Each point is reached from the start by the listed moves, each made 0, 1 or 2 times, or once backwards (-1), plus a little noise. Say if it took an odd or an even number of moves. Then give how often each move was made.
In the rows, 128 means zero.

Moves:
(1): [143  67]
(2): [168 136]
Start: [121 142]
Points:
[ 82 134] -> odd (0, -1)
[120 144] -> even (0, 0)
[200 158] -> even (0, 2)
[135  80] -> odd (1, 0)

Moves:
(1): [150 152 122 125 140 143 127 100 121 125]
(2): [111 176 105 147 147 146 118 156 128 137]
(3): [135 128 136 117 125 140 111 137 119 122]
(4): [137 109 124 143 115 153 156 144 126 143]
(5): [121 120 142 142 150 141 134 127 136 128]
(6): [129 119  98 111 128 137 124 107 123 124]
(7): [130 154 148  84 123 127 142 136 141 129]
(8): [153 137 105 119 145 130 105 133 142 128]
Start: [120 116 133 133 142 123 117 127 124 131]
Points:
[146 244 131 186 205 240  96 178 102 151] -> odd (2, 2, 2, 1, 1, -1, 0, 0)
[210 174 206  46 184 134  62  80 136  92] -> even (2, -1, 2, -1, 1, -1, 1, 1)
[ 89 249  33 134 204 168  97  52  97 125] -> odd (2, 2, -1, -1, 0, 2, 0, -1)

Moves:
(1): [131 117 132 133 133 116 117 107 140 127 140 133 131]
(2): [116 124 140 141 119 121 120 135 140 139 112 139 137]
(3): [121 135 141 118 122 124 118 120 123 132 114 107 157]
(4): [149 111 132 124 141 125 152 115 123 146 107 136 136]
(5): [140 143 116 114 118 114 138 147 146 119 116 131 124]
(6): [118 128 131  89 123 141 131 126 145 138 140 121 124]
(7): [145 127 133 134 117 141 136 136 139 120 146 137 140]
(8): [142 107 122 135 133 120 140 167 150 107 136 105 101]
(9): [125 132 115 128 131 135 158 131 132 113 128 129 130]
(10): [117 131 143 123 120 119 138 131 125 142 138 128 148]
(11): [127 146 120 133 149 122 120 130 114 140 127 124 137]
(12): [132 164 154 130 128 125 118 128 137  99 121 148 116]
Start: [124 115 112 130 122 111 124 153 116 127 148 136 132]
Points:
[161  62  73 173 226  71  68 162 118 107 201  88  33] -> even (2, -1, -1, 0, -1, 0, -1, 2, -1, -1, 2, 0)
[171  75  55  84 100  86 117 208 211 100 246 111  72] -> even (2, -1, -1, -1, 2, 1, 1, 1, -1, 0, 0, -1)
[182 135  73 156  76 115 210 163 173  59 166 224 148] -> odd (1, 0, -1, 0, 2, -1, 2, -1, 2, 0, -1, 0)
[ 57 194 164 135 113  99 117 148  45  97 138  85 196] -> even (-1, -1, 2, -1, -1, -1, -1, 0, 1, 2, 0, 1)
[ 81 120  92 102 171 142 148  77  62 213  95 101 249] -> odd (0, 1, 2, 1, -1, 1, 0, -1, 2, -1, 2, -1)
[143  97 182 178 133  49 139 194 113 163  44 163 136] -> odd (-1, 2, 0, 2, 0, -1, -1, 1, -1, 1, 0, 1)
